Each row of a before or after table is a point. One or more steps were done to the points. Then noise was added and the rows were shuffled. The steps act on columns, c1 being the first. Write out the steps. A step turns or swaps two columns, mirrors them in a line or flattens them onto one, adds a multiple of one to another, or multiplies or shifts one. Angles are multiples of 10 degrees, from the lower column toward the higher: turns from -170 to 170, lines from 10 to 170 but not 90. Use the fewest steps. Two steps may share a column if one is a turn and the other turns, adds or multiplies; they go together, in the order done. Otherwise the lowest column goes first.
(in the rows, 128 means zero)

Before, 11 rows:
[[126 112 201]
 [149 111 155]
 [160  49  87]
 [226 174 108]
 [172 117 133]
 [105 130 167]
 [104  64 118]
 [232 143 207]
 [150 110 125]
 [159 128  99]
 [140 141 202]]
After:
[[125  57  98]
 [227 141 179]
 [174 124 115]
 [153  99 107]
 [151 135 109]
 [159 182  56]
 [102  85 123]
 [103 149  64]
 [161 158 136]
 [143  54 130]
 [232  49 129]]
Steps: turn c2 and c3 by 100 degrees

Before (14 x 6):
[[168 152  93 130  54 175]
 [139 163  82 156  61  64]
 [146 101 151 201 126 139]
 [ 87 109 140 143 119 181]
 [154 130 151 162 110 159]
 [ 50  98 125 223  51 161]
 [ 98 127  67  94 184 124]
 [167  55 132 118 165 100]
 [128  70 153 122 113 152]
 [ 90 138  81  83 169 133]
 [100  83 175  85  46  84]
 [ 55 148 198 122 163 187]
 [151 136  57 190  57 150]
 [145 100 187 183  97 132]]
After, 14 rows:
[[ 97  88 153  84  66  81]
 [154 132 112 191  34 149]
 [174 146 124 129  50 174]
 [119  69 141 121 125 151]
 [158 126 138 163 119 159]
 [141  99 139 204 133 140]
 [140  98 153 184 119 134]
 [ 97 140 101  85 152 132]
 [ 42 109 139 217  55 163]
 [146 157 121 155  51  65]
 [ 56 163 148 124 184 191]
 [ 94 136  94  96 158 129]
 [ 90 117 131 141 125 182]
 [153  47 121 116 160  99]]
Steps: turn c1 and c2 by -10 degrees; turn c3 and c5 by 20 degrees; multiply c3 by 0.4

Before, 11 rows:
[[171  80  50 143 101 198  80 119 107]
 [176 112 227  68  87 158 134 159  88]
 [193  85  71 114 114 182 175  74  81]
 [ 58 191 156  96 169 136 110 110  51]
 [161 133 184  97 141 175 200 141 199]
 [186  76 125 108 146 139 138 172 195]
 [189 115 156 128 128 106 206  65  69]
 [ 83 156  93 106  76 110 146 123 193]
 [113 178 110 178  96 101 145 154 112]
 [ 86  78 109 183 116 115 169 132  95]
 [127 154 114 120 124 117 206 185 156]]
After (11 x 9):
[[170  80  41 147 130  56  81  96 108]
 [ 58 188 153  97 148 124 106 155  53]
 [185 113 162 128 185 153 202 118  66]
 [194  87  83 111 173  74 176 104  87]
 [ 89  75 109 184 123 145 173 119  99]
 [127 157 114 123  72 140 209 136 153]
 [ 78 155  95 107 126 147 148  81 191]
 [182 117 227  77  95  97 136  92  88]
 [160 136 186  98 116  76 206 142 197]
 [114 175 110 170 102 159 147 100 113]
 [181  74 125 109  88 117 144 149 195]]
Steps: turn c5 and c8 by 80 degrees; multiply c6 by -1

Before:
[[ 81 133 116 145 153  96 152 150  95  42  64  93]
 [ 64 152  98 118 138 145 117 113 224  57 104 141]
 [207  90 169 119  54  70 176 187 131 139 106  53]
 [ 98 172 109 133 130 148 189  49 203  79 167 170]
 [141 171  55 122 158 139  86 113 179  32 128 148]
 [152 121 154 187 126 161 189 121 228 121 208 107]
 [169 180 162 177  66 143 186 145 166 172 139  77]
 [127 111 221 119 178  80 156 168  85 128  50  98]
 [113 138 133 138 193  49 179 160 156 106  67 110]
 [107 124  85 182 119 153 138  94 153  97  67 173]]
After, 10 rows:
[[203  88 167 122  55  72 181  91 132 174 111  54]
 [ 79 129 111 141 154  95 152 197  94 187  65  89]
 [ 68 150  99 116 136 145 122 195 228 156 105 137]
 [170 177 165 179  66 142 188  87 160 119 142  67]
 [121 115 219 122 181  81 154 112  88 167  41 102]
 [111 139 125 142 199  46 175 131 163 171  65 111]
 [138 174  57 121 156 139  90 210 175 166 122 143]
 [ 95 167 112 130 128 148 187 208 203  88 171 169]
 [107 118  87 188 116 157 143 175 151 120  71 174]
 [152 122 153 184 126 166 190 143 235 123 205 106]]
Steps: turn c8 and c10 by 120 degrees

Before, 9 rows:
[[136 145 129 147 138 146 130 119 133 125  97 126 115 123 120 141 138 129]
 [132 114 133 119 157 149 142 108 123 127 104 114  97 129  88 134 142 133]
 [ 79 108 119 131 129 139 128 118 114 146  92 128  90 120 120 138 143 142]
 [ 84 142 143 141 133 115 168 143 122 163 195 121 134 117 102 140  96 139]
 [132 109 125 142 151 123 138 147 122 127 125 128 121 130 113 142 152 138]
 [129 117 108 111 150 148 120 118 112 134 124 126 128 112 121 147 141 122]
 [131 103 134 146 126 134 119 130 112 132 127  95 122 125 119 138 140 135]
 [117 158 125 145 136 155 139 114 143 138 125 122 132 133 126  89 150 141]
 [115 136 105 124 124 100 119 127 113 151 100 128  99 134 127 125 102  17]]
After:
[[136 145 129 147 199 146 108 119 133 124  97 127 116 123 116 140 135 129]
 [ 84 142 144 141 193 115 248 143 122 164 195 120 135 117  86 141 146 139]
 [131 103 135 147 186 134  91 129 113 132 125  95 122 126 114 138 126 135]
 [132 108 125 142 211 123  88 147 121 128 125 129 122 130 104 142 149 138]
 [129 117 108 111 210 148  91 118 112 134 123 126 128 112 117 147 127 121]
 [117 158 125 145 196 156  94 114 143 138 125 123 133 133 125  89 148 141]
 [132 114 134 120 218 150 115 108 124 126 105 113  97 129  64 133 147 133]
 [ 80 107 119 131 189 138  95 118 114 145  92 128  90 120 115 137 135 143]
 [114 135 105 124 184  99 173 126 113 151 101 129  99 135 126 125 107  16]]
Steps: shift c5 by 60; turn c7 and c17 by 60 degrees; multiply c7 by 2.5; multiply c15 by 1.6
